Each point is reached from the start by the listed moves, each made once or not at all, plus a little noise. Say if it took an odd or an even number of moves. Then give how often each move was made.

Moves:
(1): [ 22.0 -35.3  -6.2  13.4]
(2): [-11.3 -13.3 -25.4 -26.4]
Start: [ 8.2  7.7 17.5 -0.7]
Points:
[ 19.2 -40.5 -14.0 -13.7] => even (1, 1)
[ 7.9  8.1 18.0 -0.3] => even (0, 0)

Moves:
(1): [ 17.8 -18.4 -18.5   6.2  -4.5  14.4   9.7  18.7  -1.6]
(2): [  3.9   7.1 -13.5  -1.1  17.2   7.5 -21.0  -2.4 -14.4]
(3): [  7.4 -26.7  -2.7   0.7   7.4   0.0  -9.5  12.6   9.2]
(4): [-13.9  -0.3 -10.1  11.1   3.1  23.1  -1.6   4.4  -1.0]
(5): [ 20.3   3.8 -21.8  21.4 -26.4 -35.5   2.4  23.6  30.2]
(6): [ -5.5  -4.9  19.4  11.8  23.2  11.8   5.0 -10.7  -6.8]
(7): [-14.5  -1.1  -6.7 -14.1  20.2   8.8   3.3 -10.0  -6.6]
(8): [ -2.1 -17.8  -9.0   3.4  -8.6  11.1  -0.2 -17.2  -3.0]
(9): [  5.1  -2.2   4.8  -5.9  12.1  18.1 -15.5  -9.6  18.2]
Start: [ -0.2  -3.5  -9.5 -15.2   0.3 -12.4 -11.9  -6.6  19.6]
Points:
[  9.1   1.0 -19.1 -22.8  30.1  13.9 -48.7 -19.5  24.5] => even (0, 1, 0, 0, 0, 0, 0, 0, 1)
[-15.9 -29.5  -1.5 -20.4  48.1  37.8 -19.7 -54.0  21.6] => even (0, 0, 0, 0, 0, 1, 1, 1, 1)
[ 28.7 -41.4 -44.9 -10.0  21.0   9.0 -32.9  22.2  12.0] => odd (1, 1, 1, 0, 0, 0, 0, 0, 0)
[ -7.4 -28.4 -16.9   8.0  51.6  29.5 -38.7  -2.5   5.4] => even (0, 1, 1, 1, 0, 1, 0, 0, 0)

Moves:
(1): [  7.6   3.7  -8.1   8.0 -16.4  -5.0  -9.2  15.7  -0.6  -3.2   2.7  -1.4
   3.5   0.6   2.1  -5.4  -6.0   0.2  -4.7  -0.1  16.8]
(2): [-10.8  -4.4  -4.4  10.8   3.4   1.0   2.3   0.7  -8.2  -1.1  -1.4  -8.6
  16.5   1.1  -7.6  -6.5   3.3   0.7   7.3   6.5 -23.6]
(3): [  0.1   8.0   9.3  -4.2   7.4  -3.5  -4.4  -4.5  -4.4  -0.4   0.5  -4.0
   3.0  -6.3 -10.8  -4.6  -7.1   5.9 -12.8  -1.3   5.9]
(4): [ -6.0  12.5  -2.3   2.4  -8.1  -3.2   0.2  20.7   8.7  -7.9  -0.4  -4.2
 -12.6   1.3 -12.9  10.3  19.4  -8.9   5.1  11.2   8.2]
(5): [ -3.8 -16.7  14.6  -5.1   5.1  10.7 -20.0  -7.0  -7.2   1.4  -3.2  20.9
  34.4 -14.6 -38.8 -22.2  13.6  16.9 -24.5  -5.2  -0.9]
(6): [ 15.7  -5.4   3.2  -3.0  -5.8   4.4  -5.6 -16.3  14.3  -9.4  -2.6  -5.2
 -11.0   5.4   3.0 -19.4   2.2   5.1   0.8  21.4   0.3]
(7): [ -5.3 -11.9  -6.5  -8.3   7.6  -6.8  21.1 -14.1   3.3  18.8  18.7   4.2
  -6.1  12.0  14.2   4.2 -21.0 -11.8  -2.3   7.5   4.5]
(8): [  6.4 -10.7   0.7   5.9  -5.0 -15.3  -9.1  16.2  -2.6   7.1  -0.2  22.3
  -8.0  -8.0   9.0   8.1 -15.9 -14.0  -4.8   9.1   4.6]
(9): [  8.7  -4.9 -14.8  14.0  30.4   9.1  13.7  -0.1  -7.9 -10.7 -15.4  -0.3
 -15.6  -2.0 -12.2 -20.6  -3.8 -20.5   8.3 -13.3  14.6]
(10): [ -7.8   1.5  -5.7  19.1 -14.0 -14.7  -0.7  -2.6   4.3  11.5   0.1  -1.0
  12.5   7.3   0.0   5.9  -6.8 -16.6   2.4   0.4  -6.3]
(11): [  2.3 -10.0   0.3  -0.3   0.9   0.0 -20.1  16.7  -2.1 -10.8  -9.6   4.4
  -6.6  18.4  14.0  -3.3  -9.6   7.5 -19.8 -12.0 -26.1]
(12): [-11.3 -13.7  -6.2   3.0  10.3 -10.3   0.1 -26.5 -19.0   0.3   0.7  22.9
   1.0   6.2 -29.8  -0.5   7.3 -16.7  -7.1  -1.6  15.0]
(13): [ -4.3  -1.8   0.1  -0.2  -8.2 -11.2  13.1   3.1  -6.5  -5.3   9.6 -19.8
   6.2   3.7  -1.2  -0.2  -8.3 -12.2  -3.2  -8.8 -13.4]
(14): [ -4.0 -10.4   9.2  12.7  12.4  11.1  -2.8 -13.3  15.5   3.2   8.8   4.0
 -12.7  -9.1   7.0   7.1  13.0  20.1  10.7  12.2  -5.2]
(15): [ -2.0   1.5  -5.6  -5.2  15.6  -3.3  -5.0  -6.7   1.1  12.8   9.6   1.7
   5.8  -0.9  -4.2   2.8  -3.6  -1.0   2.6  -7.9 -10.2]
(16): [  2.4  -1.8   5.4  -7.8   2.6   0.7   2.8   2.7 -11.2  -8.1   8.3  -4.0
   1.1  17.8   3.4   1.9  -5.0  -6.1  -2.4  -5.1  -1.4]
(17): [-17.4  25.9  22.6   7.3   0.0 -16.1   5.4  -4.2  -0.3   3.9   4.3  25.8
  -4.9  -6.8   5.0   3.3 -21.5   0.4  10.2  -4.5 -29.2]
(18): [ -5.5  11.5  10.1  -2.8  17.9 -20.1   5.4  -2.4  13.7 -13.8  -9.4   8.6
  11.6  -9.4  -1.0  -6.0 -21.2   4.8  24.8   5.8  -6.3]
(19): [  5.7 -11.2  -6.3   0.2  -7.1  -8.4   3.6  10.3 -13.0  -0.5  -0.5  -5.9
  -7.2  27.2  -1.4  -1.1   1.7  -1.8 -13.2  -8.8  -2.3]
(20): [  1.0   5.1  -5.6   2.3   0.0 -12.8  11.3  12.9 -10.1  21.9  23.4   9.4
  12.7 -17.9  29.7   8.2  11.6   0.6 -12.9  -2.3  -0.1]
Start: [  1.7  11.0   1.4 -31.5  -1.2  -3.6  -5.0   7.2   0.0  -8.3  11.2  -3.6
  -2.0  -5.5  -4.6   9.0  -4.7 -12.3  -5.5  -5.6   2.9]
Points:
[-32.2   2.1 -37.0  12.8  28.3 -34.3  18.7  -4.7 -27.4  -9.0  14.2 -14.9
  10.1  11.2 -70.5  -2.1   0.8 -89.2  10.4 -19.0 -12.4] => odd (0, 1, 0, 1, 0, 0, 0, 0, 1, 1, 0, 1, 1, 0, 1, 0, 0, 0, 0, 0)
[-30.9 -23.8   6.7  -3.3  61.9 -28.0  15.4 -34.2  -0.6 -13.0  17.6  45.5
  12.4   5.5 -74.3 -10.0  -9.6 -50.9   8.0   5.5  23.5] => odd (0, 0, 0, 1, 1, 0, 1, 0, 1, 1, 0, 1, 0, 1, 0, 1, 0, 1, 0, 0)
[-21.6  13.2 -26.0  11.2  -7.8 -72.8 -19.6  32.7 -31.8  32.8  48.4  33.4
  30.7 -23.5 -30.1  28.0  -2.8 -60.8 -31.0   8.1  14.7] => odd (1, 1, 1, 1, 0, 0, 0, 1, 0, 1, 0, 1, 0, 0, 1, 0, 0, 0, 0, 1)
[  8.6 -27.7  28.2 -20.0   5.7 -48.3 -50.9  19.8 -15.7 -33.8  -6.7  25.9
  44.4  32.3 -35.6 -37.4 -49.5 -10.1 -48.1   5.0 -52.3] => even (0, 1, 1, 0, 1, 1, 0, 1, 0, 1, 1, 0, 0, 0, 0, 1, 0, 1, 1, 0)
[-46.5  16.3  -0.5  21.5  25.5 -40.9   7.8   2.1 -39.7  11.2  19.5  61.6
  42.0 -30.9 -71.5 -13.0  17.9 -56.3 -15.8 -12.7 -18.7] => even (0, 1, 0, 1, 1, 0, 0, 0, 1, 1, 0, 1, 0, 0, 0, 0, 1, 0, 0, 1)
[-16.2  17.8   7.7  15.0   3.9 -45.6 -19.7  70.3 -51.4 -14.1  19.7  27.4
  35.5  20.5 -33.8 -24.3 -13.4 -33.3 -61.5 -41.4 -41.6] => even (1, 1, 1, 1, 1, 0, 0, 0, 1, 1, 1, 0, 0, 0, 0, 1, 1, 0, 1, 1)
[-27.0  44.8  38.8 -10.1  11.5 -56.1   7.5 -12.9  38.7 -20.1  39.6   2.4
  -5.4   3.6  -4.9  16.3 -35.8 -25.2  46.6  20.2 -62.1] => odd (0, 0, 0, 1, 0, 1, 0, 0, 0, 1, 0, 0, 1, 1, 1, 1, 1, 1, 0, 0)
